Every row gives one point. The points of each table are mixes of a few directions, plus a little noise. How many directions does each table use, and how many do they share? Where both have some left over, give the other angles between the two spaces (their principal angles), to ten degrees, smallest first.
In the rows, 128 means zero.

First (6 x 3)
[[115 116 120]
 [176 173 158]
 [155 154 145]
 [ 99 100 110]
 [ 48  52  77]
 [175 173 158]]
Second (7 x 3)
[[ 75 140 123]
 [158  28  88]
 [148 144 139]
 [133 191 158]
 [ 81 164 135]
 [194 152 152]
 [107  76 100]]
Directions: first 1, second 2, shared 1

First (7 x 4)
[[ 83 164 108 134]
 [ 45 195  91 138]
 [207  65 163 118]
 [128 128 128 128]
 [174  91 148 122]
 [ 69 176 102 136]
 [189  78 156 120]]
Second (7 x 4)
[[130 110 180 204]
 [159 119 164 232]
 [124  98 125 151]
 [ 88 143 140  51]
 [113 124  70  46]
 [131 154 121  98]
 [151 148  94 114]]
Directions: first 1, second 3, shared 0; angles 70

First (9 x 6)
[[131 128 127 128 123 127]
 [152 135 119 131  87 119]
 [177 141 111 134  47 109]
 [ 55 109 154 119 249 157]
 [126 127 129 128 131 129]
 [104 121 137 125 168 138]
 [181 142 109 135  40 107]
 [169 139 113 133  61 112]
 [ 57 109 153 119 246 156]]
Second (6 x 6)
[[ 53 167 198  27 229  71]
 [147 118 110 154 103 143]
 [124 130 131 123 133 125]
 [147 118 110 154 103 142]
 [168 107  90 182  74 159]
 [128 128 128 128 128 128]]
Directions: first 1, second 1, shared 0; angles 50

First (10 x 8)
[[113 175 130 109 145 150 204 109]
 [130 143  91 188 130 159 129  95]
 [178 114 117 152 147 149  59 112]
 [129 199 163  43  79 179 178 160]
 [145 126 101 137  42 104  86 132]
 [117  74 176 117 125 161  40 208]
 [142 176  99 121 135 109 200  69]
 [152 126  85 174 126 105 118  81]
 [ 51  84 162 123 138 103 152 185]
 [123  63 156 119 213  63 113 130]]
Second (10 x 8)
[[143 162  81 111 203 230 127 128]
 [128  81 212 175 126  57 112 113]
 [120  81 176 167 143 106  92 138]
 [103 119  75 124 117 180  93 176]
 [119 123 102 101 115 123 120 151]
 [ 93 134 109 120 109 167 133 167]
 [149 235  99  69 100 142 244  72]
 [120 162 143 120  68  91 185 107]
 [140  86 124 107 187 123  80 148]
 [166  99 160 185 110  60  94  79]]
Directions: first 5, second 5, shared 4; angles 70

First (9 x 11)
[[ 82  85  96  79  98 120 145 105  61  79 165]
 [140 177 193 174 149 111  92 176 183 174  93]
 [ 32  68 105  84 107 123 178  53  74  99 148]
 [174 155 140 170 173 173 133 108 208 158  68]
 [132 105  93 113 121 139 152 100 109 116 143]
 [169 118  85 118 117 134 141 124 107 121 157]
 [117 177 208 185 150  96 103 164 190 202  93]
 [172 162 149 167 136 108 116 162 159 183 130]
 [130 102  84  58 100 148  94 158  59  17 153]]
Second (9 x 11)
[[119  86 164 149 118  97 114 159 130 130 140]
 [157 131 115 116 121 112  83 181  76  87 179]
 [ 92 132 122 144 140 148 196  42 176 185  71]
 [112 153 123  39 152 187  78 148  89  24 199]
 [104  93 140 167 125 101 161  97 140 172 112]
 [142 120 107 164 118  94 142 120 105 162 128]
 [116 113 145 155 124 118 155 108 164 167  91]
 [160 215  69  32 150 204  82 142  81  33 175]
 [149 109 167 186 104  90 140 156 192 190  57]]
Directions: first 4, second 4, shared 1; angles 30, 40, 50

First (10 x 12)
[[187 142 118 178  46  83  58  70 125  38 120  77]
 [165 137 122 159  75  98  84  92 126  71 125  97]
 [137 130 127 137 115 121 117 119 127 115 127 120]
 [125 129 129 124 133 131 133 131 130 134 130 130]
 [ 49 111 141  62 235 187 219 203 133 242 139 193]
 [ 86 118 134  92 185 160 174 167 129 189 134 161]
 [154 135 124 150  92 109  96 102 128  88 124 105]
 [ 93 121 134  98 176 154 167 161 130 177 131 156]
 [129 128 128 130 126 127 125 127 128 124 128 126]
 [149 132 127 145 100 113 106 110 125  99 126 111]]
Second (8 x 12)
[[210 147 116 196  15  65  33  49 124   7 118  59]
 [155 135 124 152  90 107  96 101 127  88 124 105]
 [ 86 117 135  92 188 160 177 170 130 191 133 163]
 [103 122 131 108 161 146 156 152 130 163 132 149]
 [105 122 131 108 160 146 155 151 130 162 132 148]
 [ 92 120 134  97 178 156 169 163 130 181 133 159]
 [122 127 129 123 136 133 135 134 128 137 129 133]
 [150 133 125 148  97 110 102 106 127  95 125 109]]
Directions: first 1, second 1, shared 1
